Rows are points. Each copy is the shape, with its points in the same order, turned, moved and blurred by noise. Say if it was mirrored as well.

Shape, 8 rows:
42	9
28	45
11	29
-19	-28
-10	-25
-1	10
-6	18
-17	-62
Copy 1, 8 rows:
-21	16
4	50
13	26
26	-36
17	-28
23	3
27	9
13	-69
Copy 1 is: mirrored
Copy 2:
-32	10
-12	43
1	23
22	-39
13	-34
10	3
15	10
12	-71
Copy 2 is: mirrored
Copy 3, 8 rows:
-3	55
33	43
23	21
-35	-12
-28	-2
7	9
13	2
-64	-14
Copy 3 is: mirrored
Copy 4:
-27	-32
-47	1
-24	4
39	-1
30	-7
-6	1
-5	14
62	-23
Copy 4 is: mirrored

Shape:
-19	18	-7
-33	-17	-3
-39	17	-22
23	-27	43
-53	13	3
27	-25	26
33	-17	61
Copy 1, 7 rows:
-24	12	-24
-20	-25	-24
-40	4	-45
12	-15	39
-57	-8	-31
26	-11	26
10	-2	59
Copy 1 is: only turned
Copy 2:
12	0	-19
23	-8	12
39	10	-16
-48	-14	11
31	31	1
-40	-26	4
-68	-11	7
Copy 2 is: mirrored

Shape:
-25	34	20	31	-30	21
12	27	-51	58	4	44
-41	32	10	27	-34	60
19	4	0	-14	41	-14
17	-22	2	-32	39	1
52	-28	36	4	60	21
3	8	24	-28	5	-7
-1	-28	12	8	-4	6
-29	-18	26	13	21	-24
-50	-14	42	-5	26	-2
Copy 1 (10 x 6):
-32	40	-18	26	23	31
-1	-23	-34	71	-17	19
-60	25	-35	42	37	17
34	-7	12	-22	3	-7
16	-18	27	-25	10	-30
52	-3	47	16	34	-45
-1	12	21	-31	26	7
-17	20	30	9	-3	-14
2	51	7	-17	-9	-24
-16	52	-5	-27	20	-40
Copy 1 is: only turned
Copy 2:
-2	62	-15	10	19	36
18	4	2	16	80	35
5	66	8	4	23	58
-6	-13	22	4	-1	-34
6	-20	19	0	-31	-26
-1	-30	30	69	-28	-14
6	35	5	-4	-17	-23
-11	0	-13	12	-17	23
-50	12	-16	-2	-21	1
-47	31	11	-9	-31	2
Copy 2 is: only turned
Copy 3:
4	1	22	57	11	-32
-23	-26	-58	29	40	-33
-28	-20	19	67	-5	-39
0	1	9	-44	31	4
-11	-11	12	-56	2	20
19	-64	7	-51	22	32
11	8	30	-22	-2	-1
-3	-16	2	9	-3	24
-10	4	35	5	29	47
-32	1	61	5	16	32
Copy 3 is: mirrored
Copy 4:
-32	7	1	41	-11	-39
-2	32	-57	49	-14	20
-59	27	-9	39	-31	-35
28	-9	25	-6	-3	30
23	-14	25	-27	-29	32
21	-52	28	18	-47	62
13	-6	41	-4	-16	-11
0	-29	-4	-5	-32	-12
-13	-45	12	-14	11	-7
-43	-36	31	-23	-1	-5
Copy 4 is: only turned
